Each row of a before or after table is a point. One or more steps were done to the points. Then noise was added and the rows were shuffled. The steps act on columns, c1 being the first. What was done? A step turns or swaps two columns, mirrors them in a line or flattens them onto one, adds a multiple of one to another, or multiplies or shifts one. Angles are multiples of 10 degrees, from the lower column toward the higher: turns from -170 to 170, lines from 10 to 170 but not 90. Use the fewest steps. Two steps may share a column if one is a turn and the other turns, adds or multiplies; they go together, in the order done. Otherwise the lowest column goes first.

Before (13 x 2)
[[ 15  27]
 [ 19  -8]
 [ -7  25]
 [-21  -1]
 [-24  23]
 [ 39  53]
 [-19  -5]
 [-13 -18]
 [ -6 -12]
 [-13 -28]
 [ 26  18]
 [-31  27]
 [-24  -8]]
After (13 x 2)
[[ 20  -5]
 [ 12   9]
 [ 13 -40]
 [-31  -2]
 [-62 -26]
 [ 18  -6]
 [ 25  17]
 [-29 -17]
 [ 25  -5]
 [-13  16]
 [ -6 -24]
 [ 22   9]
 [  8 -33]]
Steps: turn c1 and c2 by 150 degrees

Before (11 x 4)
[[ 15   5   9  21]
 [ -9  13 -14 -24]
 [ -6 -11 -18 -60]
 [-12   1  -4  24]
 [ 31  11   6  21]
 [-14  -5   9 -12]
 [  4  10  -9   4]
 [ -8  26 -30  12]
 [-11  22 -50   1]
 [ 23  -6  -7  29]
 [-14 -12 -32  -2]]
After (11 x 4)
[[ 11   8   3 -14]
 [ 20 -12 -20   9]
 [  8  14 -13  -6]
 [  6  13  -1  23]
 [  9  -7  -7 -60]
 [ 18 -14  -7 -18]
 [-25 -17   3  22]
 [ 16 -13 -12  20]
 [  2  -8  -3   8]
 [-16  -5   2  21]
 [-28   2  -3  25]]
Steps: turn c2 and c4 by 20 degrees; turn c1 and c2 by -150 degrees; multiply c3 by 0.4

Before (8 x 6)
[[ 20  -4 -26  22  23 -31]
 [ 14 -13  -6 -19 -16  20]
 [  8 -15 -17 -19   7   0]
 [ 12  -8 -30 -18 -15 -21]
 [-16   6   2 -50  14 -26]
 [-47   4   8 -20   7 -17]
 [-19  25  14 -20   8 -33]
 [-55  46 -24 -20  26  32]]
After (8 x 6)
[[ 14 -20 -18 -17 -16 -18]
 [-17  25  23  -7  -7  37]
 [ 21  38 -49  25  17   3]
 [  4   7 -35 -12  -6 -16]
 [-49  22  15  -6  -2   7]
 [-16  28   1 -21 -20  12]
 [-55 -56 -51   2   5  29]
 [ 14  25 -62 -17 -13  -1]]
Steps: turn c2 and c6 by 110 degrees; multiply c2 by 1.3; multiply c3 by 2; flatten c4 and c5 onto the line at 40 degrees

Before (13 x 9)
[[ 20  -6  20  56   0   2 -17   3 -11]
 [ 11   4  12 -20   0  16   3   3  -4]
 [ -3  -8  -2  16  -6  17 -30  -5 -11]
 [ 19  10   3 -29   4  14  -1  25  -6]
 [ 14   7   6 -10 -19  27  32   5  12]
 [ 13  23  -5 -13  10  11   8  -7   1]
 [-17  10  10  37  -7   5  -6  14 -18]
 [  1 -25  -2  -9   4  23  50  -6 -28]
 [  3  -4  12   3  10  44  30  -5 -24]
 [  2  -4  17  25   1 -15 -26  -7  -9]
 [  9   8 -13  47  -5  13   0  18  -8]
 [ -8 -13  17  40  18   9  -4   4   3]
 [  2  -9  -5 -27   9  12  -6   7   1]]
After (13 x 9)
[[-19   3   3 -40  -4  -5  17  24 -11]
 [  7   6 -19  15 -13  -1   4  15   2]
 [ 15  13 -12  25 -16   2   6  28  -5]
 [ 14   9 -11   5 -22 -20  -6  14  34]
 [  0  -6   7 -13 -17  -5   8 -11 -31]
 [  8  10  29 -43 -15  -4  11   6   0]
 [  7 -24   1   8 -22   4  38  -9  48]
 [  1   0  -7 -30  16   1   4  10 -24]
 [ 10  25  -2  18 -10  10   0 -11   8]
 [ -6 -11   1 -42 -11  20  -2  21  -1]
 [  2 -10  -2  26 -12  10   0  -2  -3]
 [ 23   0   0 -60   0  -2   7  25 -17]
 [  2  -2 -10  -5 -44  10  27   7  25]]
Steps: turn c1 and c2 by 10 degrees; add 1 times c3 to c8; turn c3 and c4 by -160 degrees; turn c5 and c6 by 90 degrees; turn c7 and c9 by 80 degrees

Before (14 x 12)
[[ 13  -5  22  15 -20   6  -8 -17 -10 -24   7 -33]
 [  1  23  19 -14  -9 -30   0  17   0 -11  21  -2]
 [ 18  -4 -25  24 -21  -5  22 -33  11   3  19  -4]
 [-15  -4  12  -3  17  -9 -31 -31 -46  15  -7  12]
 [-18  11 -19  -7 -20  27   9 -24  12 -31  29 -25]
 [-21 -26  22  29   3 -17  17   3 -24  23  26  19]
 [-14  22  11  14 -23 -28  18   6  -8 -21  13  -2]
 [  6 -15   4  26  10 -15 -13  -1  12 -33  33  -4]
 [ 22   3 -34   2 -28  19   0  17  -2   3  -2 -16]
 [  7 -37 -17 -23 -26  28  -4 -38  -2 -17  -9 -15]
 [-21   8  -1  16 -36 -18 -14  17  -9  24  29  22]
 [ -3  16 -11   1  -8  10 -25   1  23  26  -5 -13]
 [-16 -31  -4 -18  13  -9 -37 -41 -33   3  -7 -37]
 [-10  -2 -19  33 -13 -26  16  -8   9   7 -11  20]]
After (14 x 12)
[[-10  -5  19 -11 -26 -61   1  16  -3 -15  -7  19]
 [-20   3 -19  12 -15  57  10 -27 -23 -49  14  37]
 [-11  37 -17 -27  22  56  -3 -36 -13 -27  18  -4]
 [ -4  27   2  18 -23 -36 -14  16  -7  39 -30  18]
 [ 17   5 -16  45  -3 -53  16 -11 -12   8 -13 -16]
 [ 31  11 -25  20  -3 -11  22 -34 -23   6  -4  18]
 [-11   6  10 -14  -3 -17 -29 -30  52  25 -11 -12]
 [ 20  20  20  -2 -10  10  -9 -18   0 -38  30  18]
 [  0 -12  -9 -14 -12  19 -28  -1 -20  43  17  -2]
 [ -3   9  11  32 -29 -57  18   4  -4 -33  -1  11]
 [-27  17  -4 -31  25 -17 -37 -40  37   0  36   4]
 [ 25  -3   4   8  19 -31 -12  -2  -2 -52  -9  32]
 [  3  22  21  47  17 -32  18   5  24  36 -27  18]
 [ 18  19 -34 -14 -16  38   0  19 -10   5  15   2]]
Steps: turn c1 and c4 by -40 degrees; add 0.7 times c7 to c4; turn c5 and c9 by 150 degrees; turn c2 and c5 by -120 degrees; multiply c6 by 2; multiply c10 by 1.6; turn c11 and c12 by 110 degrees
